Every row gives one point. Each copy is the shape, with its points in the same order, turned, moved and blurred by noise. Say if it was mirrored as well.

Shape:
[[-3.4 -0.6]
 [ 6.3  1.1]
 [ 1.9  3.2]
 [-3.6 -1.7]
 [-4.8 -5.0]
 [-0.5 -2.6]
 [ 4.4 -5.6]
 [-6.8  1.3]]
Copy 1 (8 x 2):
[[-0.9  4.4]
 [ 3.5 -4.5]
 [-0.4 -2.5]
 [-0.7  5.1]
 [ 1.2  8.3]
 [ 1.3  2.8]
 [ 7.3  1.4]
 [-4.8  5.3]]
Copy 1 is: mirrored
Copy 2 (8 x 2):
[[ 1.6 -3.6]
 [-3.3  5.0]
 [ 1.1  3.1]
 [ 0.9 -4.4]
 [-0.8 -7.5]
 [-1.8 -2.7]
 [-7.1 -0.9]
 [ 5.3 -5.2]]
Copy 2 is: mirrored
Copy 3:
[[ 1.1  1.7]
 [-1.2 -7.4]
 [ 3.1 -4.0]
 [ 0.4  2.7]
 [-2.6  4.3]
 [-2.2  0.3]
 [-6.6 -3.1]
 [ 3.2  4.6]]
Copy 3 is: only turned

Shape, 9 rows:
[[-0.1 -2.5 -0.6  5.5]
 [ 0.6  2.5  5.1  2.4]
 [-0.3  5.2  3.6 -6.1]
 [-5.0 -5.4 -0.6  5.2]
 [ 5.5 -0.6  0.7  2.0]
 [-5.5  2.7  1.3 -7.1]
 [-3.4  2.5  1.7 -6.1]
 [-0.5  8.1 -0.8 -1.5]
 [ 1.4 -4.6  1.4 -0.5]]
Copy 1, 9 rows:
[[ 1.9 -3.1 -4.2  3.1]
 [ 4.0 -4.2  1.6 -2.6]
 [-2.5 -0.8  6.7 -5.3]
 [ 0.7 -4.9 -3.0  7.8]
 [ 3.2  1.3 -3.0 -1.6]
 [-5.7 -2.0  7.4 -0.4]
 [-4.3 -1.2  6.3 -1.4]
 [-3.7 -3.5  1.2 -7.1]
 [ 1.9  1.6  0.1  3.6]]
Copy 1 is: mirrored
Copy 2 (9 x 4):
[[-3.0 -2.9  4.0  0.5]
 [ 3.6 -0.6  1.7 -3.3]
 [ 6.8 -0.6 -7.0 -0.8]
 [-5.5  0.7  3.9  2.7]
 [ 0.3 -7.2  0.4 -3.2]
 [ 4.4  2.5 -7.4  3.6]
 [ 3.5  0.7 -6.7  2.2]
 [ 7.9 -2.9 -0.8  2.5]
 [-3.7 -3.3 -1.9 -1.2]]
Copy 2 is: only turned
Copy 3:
[[-3.3  3.2 -0.9  2.7]
 [ 0.2 -2.8  3.0  4.2]
 [ 3.2 -8.9  1.5 -1.6]
 [-8.5  3.4 -0.1  0.5]
 [ 2.0  0.0 -3.6  4.9]
 [-1.4 -8.0  1.1 -6.1]
 [-0.3 -7.7  0.5 -4.2]
 [ 5.5 -2.6  3.6 -3.1]
 [-3.3 -2.3 -4.6  2.6]]
Copy 3 is: only turned
Copy 4 (9 x 4):
[[-0.3  6.2  5.0  1.9]
 [-4.1  4.7  1.2 -6.1]
 [-2.3 -3.5 -3.7 -6.6]
 [ 1.5  8.9  1.0  4.6]
 [-3.1  0.4  6.4 -1.9]
 [ 0.7 -1.8 -6.6 -2.9]
 [-0.3 -1.6 -6.0 -2.6]
 [ 2.7 -2.5  0.8 -7.0]
 [-4.9  2.5  2.0  2.3]]
Copy 4 is: only turned

Shape:
[[-0.5  7.0  0.2  2.8 -0.6 -1.8]
 [ 1.0 -7.2 -5.6  7.0 -4.6 -3.9]
 [-1.8  3.4 -1.5 -0.9 -1.4 -1.6]
 [ 2.3 -1.3  1.3  3.5  2.2 -4.1]
 [ 2.5  2.3 -6.0 -1.8  5.3  0.8]
 [-2.1 -4.2  0.9  3.4 -3.8  4.0]
 [-0.5 -3.5  4.5  0.5 -7.2 -0.1]
 [ 2.9 -4.5 -1.6 -2.6 -5.3  3.8]
 [ 1.5 -6.6  6.3 -8.5 -1.1 -1.8]
 [ 4.1  4.7 -1.2  6.8  1.5  0.1]]
Copy 1:
[[ -3.4   1.8  -2.4  -6.7   0.8  -1.3]
 [  6.1   0.1   3.1   2.3   6.4  -8.4]
 [ -2.7  -0.9  -2.4  -1.5  -0.9  -2.1]
 [  1.3   1.0   6.0  -4.6   0.0  -3.2]
 [ -3.5  -4.5   2.8  -1.2   3.4   3.8]
 [  3.4   5.3   0.2   4.0  -1.0  -1.7]
 [  5.2   2.0  -1.6   2.0  -5.4  -5.5]
 [  6.9  -2.6  -1.1   4.4  -1.4   0.4]
 [  3.5  -4.9   3.8   3.2 -11.4  -1.6]
 [  0.8   3.1   1.2  -8.1   4.2   1.6]]
Copy 1 is: only turned
Copy 2, 10 rows:
[[-2.2  1.7  0.7  6.4 -4.0 -0.8]
 [11.3  4.7 -6.5  0.4 -5.0 -3.6]
 [-1.1  2.9 -1.5  2.7 -0.9  0.4]
 [ 1.7 -1.0 -3.3  1.0 -3.7 -6.1]
 [-3.3 -1.2 -7.5 -0.3 -3.6  3.0]
 [ 8.3 -0.3 -0.3  2.2  1.8  0.5]
 [ 6.7  2.8  3.8 -0.9  1.9 -2.7]
 [ 6.1  1.4 -0.3 -4.8  0.2  3.5]
 [ 0.5  0.1  1.0 -8.9  5.6 -5.6]
 [ 1.1 -2.7 -1.5  5.1 -8.5 -0.4]]
Copy 2 is: mirrored
